Each row of a before or after table is a point. One or more steps were done to the points. Then noise was added and the rows were shuffled. The steps act on how far a point lies along the listed directions, d1 being the first. What was done? A step turns or swaps two directions, mirrors them in a line or flattens them onto one, adds a multiple of one to another, or multiplies one. Angles are multiples of 10 degrees, from the lower direction toward the higher: turns from -170 to 170, lines from 10 to 170 but not 90. Use the fewest steps. Two steps may share a direction if one is a turn and the other turns, adds or multiplies; they go together, in the order done. Otherwise the lowest direction goes first.

Directions:
(1): [  4 -37]
(2): [37  4]
Before:
[[-33  17]
 [-31  58]
 [-16 -19]
 [-28  20]
 [-24 -35]
 [-14  21]
 [ 22 -14]
 [ 10  12]]
After (8 x 2):
[[-10 -24]
 [ 14  -7]
 [-22  11]
 [ 12  34]
 [ 14  32]
 [ 17  18]
 [-38  18]
 [ 50  39]]
Steps: turn d1 and d2 by -80 degrees

Directions:
(1): [ -7 -19 -33 -31 -34 -21]
(2): [ 15 -39 -31   6  30  20]
Before:
[[ 10  -3  15  32  37  24]
 [  8  -7 -11  -5  -4 -10]
 [  0   3  -9  -7 -10  -7]
 [ 13  35  56  36  36  34]
 [ -2   7   2  -4 -10  -9]
 [  0  -1   5  22  30  26]
 [  8 -19 -20  -3  38  20]
 [  2  -9   3   2  13  24]
 [  7   9  12  32  38  27]
 [ -7  16  21   0 -10  -2]
 [  6  26  57  30  35  24]
 [  5 -15 -19  -5  17   5]]
After (12 x 6):
[[  6  12  11   5   0  -7]
 [  3  11   5   9   7   2]
 [  3 -19  -8   4  15  13]
 [-15 -11 -25 -22 -25  -9]
 [ -8  -5  -2 -19 -19   3]
 [ 12 -55 -61 -35 -14   4]
 [ -8 -19 -41 -24 -27 -13]
 [ -6 -22 -31 -24 -31 -18]
 [-17  19  -2 -33 -28 -19]
 [-10  20   7 -12 -12 -14]
 [  6 -57 -47 -32  -8  -1]
 [  5  -1   2   6  10   4]]
Steps: turn d1 and d2 by -150 degrees

Directions:
(1): [ 28   3   2 -37 -15 -27  39 -35  18]
(2): [-40 -43 -32  12  15  -7  30 -17  -2]
(3): [-43  -3   7 -52  -1 -11 -27  11  22]
(4): [-13  25  23   3  45  33  11 -30  25]
(5): [  7 -48  47   0 -12  12 -19 -27 -13]
Before:
[[-15 -28 -34  50  12   6  22  -4  -8]
 [ -4  12 -18  25  27  28  22 -12  -8]
 [ -2 -45  34 -36   9  -9   5 -23  10]
 [-13 -37  19   4  -5   9 -43  12 -24]
 [ -8 -28   5   7 -15 -12 -49  38 -13]
 [-46 -38 -12  11   6   1  29  -7 -14]
 [-32 -41   1  -5   6   3 -14 -16 -10]
 [-37 -40  21  17  27  16  -4 -22  -9]
 [  8 -35 -18  39 -15  -6  -9  21 -39]
 [ -1 -22 -29  20  11 -23  25 -21 -10]
 [ 27   5 -37  29 -14 -19  27   0   3]]
After (11 x 9):
[[-37 -38 -10  16   6   2  36 -13 -16]
 [ -1 -11 -24  31  23  -9  24 -22  -7]
 [-14  -9  38  -5  30  16 -22 -17  22]
 [-20 -59   5  15  -8 -10  -5  -7 -27]
 [ 21  26 -21  35  14   4  28 -14  17]
 [ 19  -9 -31  15 -16  -3  20   5 -26]
 [  2 -27 -24  44   9   4  32 -19  -4]
 [-29 -42  -1  -1   7   4  -9 -20 -11]
 [-16 -44  16 -13   9  -4 -13   8  -5]
 [  6  -6  21  31  35  28  14 -32  -4]
 [-13 -30  36  -4  14  21 -27 -18  -7]]
Steps: flatten d1 and d5 onto the line at 110 degrees; turn d2 and d3 by -10 degrees; multiply d4 by -1

Directions:
(1): [-27 -28   9  27  36 -20  37   7  10 -39 -38   0  -2  -7]
(2): [ 14 -29  41 -15  -2  -4 -37  21 -49 -14 -25   2  -2  25]
(3): [  7 -34  12  35 -15  29  -3 -60 -12  -3   5   5  32 -11]
(4): [-24 -21 -40 -15 -28 -33 -27  -8  -4   1 -21  44  -1 -26]
(5): [  1 -26 -23  13  30  15 -16  46   9  18  16  13  54   5]
(6): [-11   8  -4   6   7 -17 -52  -5  15 -46  23 -44   9 -19]
Before (9 x 14):
[[ -6 -13 -16 -20  21 -15   6  27  -3  -1  -8  13  -8  16]
 [-34  34 -19   8  -1 -34  14 -26  36 -26  19 -26 -17 -37]
 [ 14 -14  21 -10 -18  -3  15  18 -19   2 -31  16  -6  19]
 [ 21 -12   8   5 -13   1 -37  -2 -10 -16  15  -5  29   6]
 [ -7 -10   1   0  22 -16 -43  -6   1 -23   5 -17   8 -14]
 [ 16   3  16   7  -1  23 -43 -34 -14 -22  27 -32  12 -11]
 [  6   9 -10 -21  -9 -11 -60   4 -11  -9   0  -9   5 -15]
 [ -7  13 -30  14  25   4  19   9  34  15  10  -7  -1 -12]
 [ 14  38   4  21  31   9   5  10  26 -12  50 -42  16  -5]]
After, 9 rows:
[[ 28  10  18  27  17  39  51  -9   1  31  27   1  21  11]
 [  1  -5  -7  26   3  20  29 -39  13  15  -1   0  -4 -12]
 [  0  14   5 -15 -12 -28 -12  22  10 -32 -12 -23 -16   1]
 [  3 -19  -4  -9  25   2   8  21  -7  32 -13  31   9   7]
 [-13  10 -22 -16   9 -18  22  -6  15  -8  -5   1 -24   1]
 [ 28 -17  14 -10  17  34 -15  24 -31  25   6  14  25  21]
 [ 10   6 -27 -26  -1   4 -11  30  -8  39 -10  28  10  -2]
 [-18 -30 -25  39  16  11  15  -8  18  11  21  16  57 -23]
 [ 28  -2   9 -18 -13   0  -1  24 -21  15  -6  21   4  26]]
Steps: turn d2 and d3 by -60 degrees; turn d5 and d6 by -130 degrees

Directions:
(1): [-34  -6   5 -33   1  19 -11  -4  18  11 -18  -6  -1  45  -7  -7   1 -10
  17  -7   6  18 -32 -10]
(2): [-12  11  60  16  -5  15  -9 -14  33   1  17 -13   5  -4   0   6  17  -6
  14  13 -16 -10  18   2]
(3): [ 12  -2  -8 -27 -25 -12   7  32   6  21  14  -1  11  -5  14 -17  15 -44
   2   4 -30   8  14 -14]
Before:
[[ 12  -4   8  -2  -9  -2   1   3  -2   5  13  -7   6 -10   5  -4  -1 -10
   -7   4 -11  -8  13  -4]
 [ -4  14  55  12 -20   0  -2   3  37   3  25  -8  11 -22  13  -1  22 -32
   11  19 -31 -13  31  -5]
 [-16   3  58  12  -9  17  -7  -6  33   5  12 -14   9   6  -2   8  14 -15
   14  -3 -26  -1  11   5]
 [ 16   4  -4   9  -9 -11   7  15  -6   7  12   4   9  -8   2  -2   4 -14
    3   4 -15 -10  12   0]
 [-27   6  48   7   2  22  -1 -13  29  -2  -2 -17   4  22  -5  -5  13   2
    8  12 -14   1  -7   0]
 [ 13  -2  -6  -4 -23 -14   7  12 -13   2   5  -3   6  -9  14  -8   9 -15
   -7   2 -11  -5  13   0]
 [  3  14  34  33  15  17  -1 -20  12 -16   4  -7   1 -10  -1  13   2  18
    5  12   9 -21  14  10]
 [-20  -4  15   9  22  22  -4 -13  11   3 -11   2  -6  11  -9   5  -1   9
   12  -1  10   2  -9   2]
 [ 11  15   7   3  -7  -6  -1   2  -3  -1   4   5   0  -8  -4   1   4  -8
   -4   5 -12  -7   5  -2]
 [ 20  -5  -6   5 -11  -8  11   6  -1   1   9   6   9 -13   2  -4  -3  -5
   -5  -5  -8   6   8   2]
 [-13  -5   7 -26 -15  10  -3  12  19  22   1  -7   9  14   5  -4   7 -31
   12   1  -7  16 -14 -12]]
After:
[[-11 -12 -59 -34   3 -11   6  15 -19   0 -30  13  -6  28   0 -11 -20 -10
   -2 -13  22  19 -37 -12]
 [-19  -2   9 -16 -15   7  -6  -3   5   5  -9  -8   2  25   3  -7   7 -10
    8  -3   0   4 -14  -3]
 [-14  -3  -2   8  15  15  -7 -20  -2  -6 -15   1  -6   8  -9  14 -15  24
    3  -6  31   6 -26   6]
 [  1   9  -7 -13  -5  -3  -3   4  -3   4  -5   6  -2  11  -7  -4   0 -12
   -1   1  -6   2 -11  -4]
 [ 13  -4 -15  25  17  -2   9   3 -15  -3  -1  13  -5 -24   1   3  -3   9
   -8   0   4  -7  13   5]
 [ -9   0  -2 -12  -3   4  -2   8   6  12  -4  -3   6  26  -6  -6  -1 -16
   14  -3  -5   2 -15  -5]
 [ 12  -3 -40  12  13  -8  17   2 -33 -16 -17   6  -7  -1  -2  -5 -13  28
  -24  -4  13   0 -13   6]
 [ -4  -9  -4 -21  -3   6  -4  -2  -3   7  -4  -6   2  15  -2  -6  -8  -6
   -3  -5   0   4 -11  -7]
 [ -4  -5   8 -12  -9   5   5  -2  14   9   0   0   9  13  -3  -9   0 -13
    8  -7  -5  12 -10  -3]
 [ 31  -1 -40  -9  -3 -13  17  27 -22   1   0   8   7 -14  12 -10  -1 -16
   -9   1   0  -3  11  -5]
 [  7 -15 -49  -4   9 -10   8  12 -33  -5 -20  12  -4  10  -5   6 -24  11
  -12 -27  14  13 -22   7]]
Steps: turn d1 and d3 by -110 degrees; multiply d2 by -1
